Each row is a point. The points of each table are mixes of a few directions, plus a little noise. Count the directions of each table, and those that both share. Where both have some left over, give the other angles between the two spaces (their principal angles), to ten degrees, smallest first.

First (4 x 3)
-0.014 0.016 -0.093

0.007 -0.007 0.041

0.005 -0.006 0.033

0.003 -0.003 0.019
Second (7 x 3)
0.002 0.009 0.008

-0.018 0.007 0.023

-0.057 -0.053 -0.004

0.058 0.000 -0.050

-0.012 0.014 0.025

0.022 0.056 0.037

0.007 -0.034 -0.041
Directions: first 1, second 2, shared 0; angles 50

First (6 x 6)
-0.025 -0.012 0.020 0.045 0.022 -0.033

0.044 0.029 0.025 0.023 -0.003 -0.083

-0.022 0.004 -0.054 -0.046 0.000 0.047

0.040 0.037 -0.026 -0.003 -0.024 0.053

-0.044 -0.030 -0.009 -0.027 0.014 0.005

0.006 -0.029 0.046 0.007 -0.009 0.009
Second (7 x 6)
-0.008 -0.007 -0.002 -0.012 0.002 -0.003

0.040 0.035 0.008 0.054 -0.010 0.011

-0.051 -0.046 -0.012 -0.069 0.013 -0.016

-0.038 -0.033 -0.010 -0.053 0.008 -0.011

0.071 0.062 0.016 0.094 -0.016 0.020

0.012 0.012 0.003 0.016 -0.003 0.004

-0.023 -0.021 -0.005 -0.032 0.006 -0.007
Directions: first 4, second 1, shared 1

First (9 x 9)
-0.011 0.011 -0.023 0.016 -0.017 0.008 -0.006 0.012 0.004

-0.005 -0.022 0.038 0.021 0.002 0.069 0.049 0.002 0.083

0.005 0.015 -0.026 -0.022 0.002 -0.060 -0.039 -0.004 -0.067

0.010 -0.019 0.036 -0.012 0.020 0.012 0.021 -0.012 0.021

0.034 -0.022 0.049 -0.057 0.048 -0.061 -0.007 -0.038 -0.049

-0.001 -0.002 0.001 0.002 -0.001 0.006 0.004 0.002 0.008

0.004 -0.014 0.029 0.003 0.009 0.030 0.026 -0.005 0.038

-0.008 0.000 -0.003 0.016 -0.009 0.027 0.012 0.009 0.027

-0.031 0.051 -0.102 0.031 -0.053 -0.034 -0.061 0.035 -0.061
Second (7 x 9)
0.055 0.075 0.054 -0.006 -0.037 -0.012 -0.037 -0.044 0.039

-0.052 0.003 -0.017 -0.011 -0.003 0.006 -0.030 0.030 -0.052

0.044 -0.020 -0.034 -0.030 0.033 -0.057 -0.032 0.023 -0.010

-0.016 -0.027 -0.004 0.005 0.007 0.011 0.039 -0.020 0.029

-0.008 -0.017 -0.006 -0.002 0.007 0.004 0.022 -0.013 0.031

-0.018 0.016 -0.013 0.011 -0.010 0.030 -0.046 0.073 -0.042

-0.003 -0.029 0.018 0.033 0.002 0.019 0.085 -0.051 0.005
Directions: first 2, second 5, shared 1; angles 50

First (9 x 11)
-0.015 -0.018 -0.020 0.006 0.038 -0.026 0.012 0.035 -0.040 0.024 0.002

0.009 -0.023 0.039 -0.031 -0.010 0.031 -0.016 -0.013 -0.017 -0.009 0.030

0.034 0.066 -0.027 -0.031 -0.074 0.052 0.027 -0.024 0.070 0.036 -0.090

-0.031 -0.019 -0.013 0.056 0.053 -0.063 -0.009 0.017 -0.018 -0.030 0.037

0.029 0.020 0.001 -0.060 -0.047 0.059 0.019 -0.005 0.010 0.047 -0.050

-0.014 -0.028 0.001 -0.001 0.033 -0.017 0.000 0.024 -0.042 0.010 0.021

-0.013 0.018 -0.034 0.042 0.016 -0.039 0.008 0.009 0.018 -0.006 -0.016

-0.004 0.001 -0.006 0.009 0.006 -0.010 0.002 0.003 0.000 -0.002 0.000

0.003 -0.017 0.057 0.009 -0.014 0.012 -0.042 -0.047 0.018 -0.071 0.065
Second (11 x 11)
-0.001 0.005 -0.014 -0.015 -0.006 -0.002 0.076 -0.009 -0.025 -0.073
 -0.059

-0.028 0.037 -0.027 0.020 -0.025 -0.018 0.018 0.035 0.005 0.056 0.010

0.058 -0.028 0.022 -0.004 -0.009 0.003 -0.085 -0.068 0.054 0.002 -0.028

-0.008 0.008 0.011 0.041 -0.015 0.090 0.020 -0.024 0.031 -0.018 0.036

-0.011 -0.006 0.010 -0.046 0.037 -0.060 -0.033 0.047 -0.036 0.016 0.026

0.043 -0.024 0.025 0.007 -0.005 0.028 -0.074 -0.057 0.051 0.003 0.000

0.005 -0.060 -0.019 -0.006 0.026 -0.063 0.032 0.005 -0.081 -0.007 -0.052

-0.020 0.023 0.000 0.030 -0.013 0.042 0.001 0.012 0.023 0.029 0.045

-0.021 0.031 -0.009 -0.013 -0.002 -0.025 0.001 0.039 -0.002 0.026 0.019

-0.005 0.003 -0.001 -0.027 0.013 -0.034 0.000 0.022 -0.019 -0.004 -0.004

-0.013 0.008 0.001 0.011 -0.003 0.041 0.041 -0.002 -0.003 -0.032 0.008
Directions: first 3, second 5, shared 1; angles 30, 90

First (10 x 14)
0.052 0.015 0.093 0.000 0.047 0.032 -0.048 0.026 0.030 -0.065 -0.007
 0.030 0.019 -0.034

-0.033 0.015 0.036 0.000 0.043 0.036 -0.028 0.034 0.021 -0.004 -0.017
 0.018 0.014 0.015

0.008 -0.027 0.025 -0.019 -0.040 0.011 -0.036 0.048 0.034 -0.025 0.034
 0.021 -0.037 -0.009

0.014 -0.014 -0.017 0.016 0.005 -0.063 0.069 0.004 -0.044 0.049 -0.026
 -0.062 0.009 -0.006

-0.010 0.015 -0.035 0.012 0.009 0.005 0.014 -0.058 -0.029 0.023 -0.015
 0.002 0.023 0.018

0.056 -0.023 -0.010 0.004 -0.062 0.020 -0.037 -0.076 -0.025 -0.007 0.030
 0.052 -0.004 0.000

-0.057 -0.008 -0.010 -0.010 -0.007 0.014 -0.010 0.045 0.020 0.022 0.006
 0.002 -0.018 0.027

0.013 0.025 -0.023 -0.013 -0.016 0.038 -0.039 -0.060 0.027 -0.062 0.032
 0.044 -0.007 -0.014

-0.036 -0.012 -0.018 0.010 0.016 -0.048 0.061 0.044 -0.026 0.064 -0.030
 -0.060 0.003 0.017

-0.008 0.013 -0.041 -0.001 0.006 -0.043 0.054 -0.008 -0.008 0.004 -0.007
 -0.048 -0.003 -0.015
Second (8 x 14)
-0.018 -0.004 0.000 0.032 0.014 0.002 -0.028 0.001 0.016 0.023 -0.014
 0.052 -0.018 -0.028

0.010 -0.018 0.043 0.032 -0.031 0.002 0.052 -0.021 0.026 -0.052 -0.005
 -0.007 0.000 0.069

0.012 0.023 -0.050 -0.072 0.019 -0.005 -0.025 0.025 -0.047 0.031 0.023
 -0.053 0.020 -0.043

0.051 0.010 -0.032 0.008 0.054 -0.018 -0.026 0.010 0.011 0.025 0.028
 0.009 -0.033 0.027

-0.053 0.013 -0.025 -0.042 -0.008 0.012 -0.039 0.017 -0.039 0.040 -0.017
 0.002 0.026 -0.102

-0.011 -0.005 0.011 0.015 -0.007 0.003 0.003 -0.005 0.008 -0.004 -0.009
 0.015 -0.002 -0.001

-0.029 0.004 -0.002 -0.033 -0.024 0.009 0.002 0.004 -0.026 0.001 -0.010
 -0.024 0.028 -0.040

0.037 -0.024 0.053 0.062 -0.018 -0.005 0.063 -0.030 0.051 -0.065 0.002
 0.007 -0.021 0.116
Directions: first 5, second 3, shared 0; angles 60, 80, 90
